Each row of a before or after table is a point. One or more steps were done to the points. Then noise was added and the rows were shuffled. The steps act on columns, c1 being the first. Name the steps. A step turns or swaps two columns, mirrors them in a line or flattens them onto one, adds a multiple of one to another, or multiplies or shifts one. Angles are multiples of 10 degrees, from the lower column toward the higher: turns from -170 to 170, lines from 10 to 170 but not 90. Use the fewest steps. Two steps may share a column if one is a turn and the other turns, adds or multiplies; they go together, in the order done. Otherwise the lowest column goes first.

Before, 12 rows:
[[ 3.6  3.9]
 [-0.9  1.1]
 [ 3.6  0.9]
 [-0.1 -3.2]
 [-1.1 -1.3]
 [-2.4 -1.6]
 [ 5.2  4.9]
 [-1.6  2.7]
 [ 7.1 -0.2]
 [-3.7  3.5]
 [ 0.1  3.4]
 [ 3.3 -3.8]]
After:
[[-1.4  1.0]
 [-0.8  3.4]
 [ 7.0 -0.3]
 [ 3.6  5.0]
 [-1.9 -1.5]
 [-0.5 -1.2]
 [ 2.6  3.9]
 [ 3.5  0.9]
 [ 4.0 -3.7]
 [ 1.1 -3.0]
 [-2.4  2.7]
 [-4.8  3.7]]
Steps: add -0.3 times c2 to c1

Before, 14 rows:
[[-5.9  4.7  0.1 -3.5  3.9  3.5]
 [-3.3 -1.9  1.7  2.6  0.5  1.1]
 [-5.1  1.2  1.9 -5.4 -4.7 -5.1]
 [-3.0  4.7 -1.9  3.3 -1.7  1.0]
 [-4.7  4.6  3.2  0.4 -3.1 -2.6]
 [ 1.5  3.6  4.0 -6.1 -0.4  2.8]
 [ 2.2 -1.3  5.6  1.9 -3.0 -4.6]
 [ 2.4  1.7  2.8  2.9  2.9 -3.6]
 [-2.5 -3.5  2.9 -3.4  1.0 -2.3]
 [-1.6 -1.4  3.5 -4.4 -4.8  3.3]
 [ 0.1 -1.7 -1.1 -3.0 -5.1  0.0]
 [ 2.6  5.1 -1.0  2.9 -1.9 -3.2]
 [-6.5 -3.5  1.5 -3.5 -0.4 -2.7]
 [-1.5 -1.2  4.6 -1.8 -3.3 -1.2]]
After, 14 rows:
[[ 1.5  2.1  0.7 -0.9  2.5 -4.8]
 [-2.0 -4.0 -0.6  2.5  0.7 -1.5]
 [-0.3  2.9  1.7 -1.9  0.1  6.5]
 [-7.1  0.0 -1.8  0.5  4.0  4.4]
 [ 2.8  0.9  3.5 -1.8 -3.0 -4.8]
 [-0.5 -3.1  1.4 -3.7  1.4  1.6]
 [-0.9 -1.6  1.7  0.2 -4.3  6.1]
 [ 0.6 -1.5 -2.5 -2.3 -5.4  2.6]
 [-5.1 -0.5 -0.4 -7.6 -4.3  0.8]
 [-4.0 -5.2  0.1 -4.0  0.2  1.4]
 [ 0.8  4.7 -3.1  0.2 -1.8 -5.0]
 [-4.2  1.1 -3.7  2.6 -1.4 -2.6]
 [ 0.2 -1.7  2.2 -1.1 -3.2  0.3]
 [-6.0  0.4  1.3 -1.0 -3.4 -1.7]]
Steps: multiply c2 by 0.7; turn c1 and c2 by 30 degrees; shift c3 by -2.0; turn c4 and c6 by -50 degrees

Before, 8 rows:
[[-0.4  5.8  2.0 -1.5 -1.1  4.7  2.4  0.3 -4.2]
 [-2.2  3.9  1.1  3.4  0.8 -0.8 -3.8 -4.1  0.9]
 [-2.3  2.2  2.2  9.7 -0.6 -4.1  2.5 -1.1  0.7]
 [ 3.6  3.5 -0.3 -1.6  4.9 -0.1 -5.0 -1.1  3.1]
 [ 3.5  0.9 -2.8  0.5 -2.7 -0.7 -4.7 -2.4  3.6]
 [-1.2 -2.4 -2.1  1.6  2.7  4.2 -4.0  2.0  1.9]
 [-5.0 -0.1 -1.9 -0.2 -1.9 -3.8 -2.6  1.4 -3.5]
 [-3.9  2.6  6.5  1.4 -5.1 -0.4  2.7  0.9 -3.3]]
After, 8 rows:
[[-2.3 -5.6  0.1 -2.5 -1.6  7.1  2.1  1.6 -3.5]
 [ 2.1  5.0 -1.2 -9.0 -2.0  4.6  1.5  2.4 -0.8]
 [-0.5 -3.7 -1.3 -1.1  2.1  0.9 -6.7 -0.1  4.9]
 [ 2.1 -0.6 -3.9 -5.2  2.7  4.4 -2.7  0.6 -0.6]
 [ 2.1  2.8  2.2  0.7  2.2  4.0 -4.5 -1.9  0.6]
 [ 0.8 -1.0  0.8 -2.7  0.3  2.2  5.5  6.5 -4.8]
 [ 1.2  0.0  1.4  0.1  2.8 -4.1  0.7 -1.8 -5.8]
 [-0.4 -0.1 -2.1 -0.9  5.3  0.3 -0.2 -2.7  4.9]]
Steps: mirror c1 and c9 in the line at 70 degrees; turn c2 and c4 by -140 degrees; add -1 times c4 to c6; swap c3 and c8; mirror c5 and c7 in the line at 120 degrees
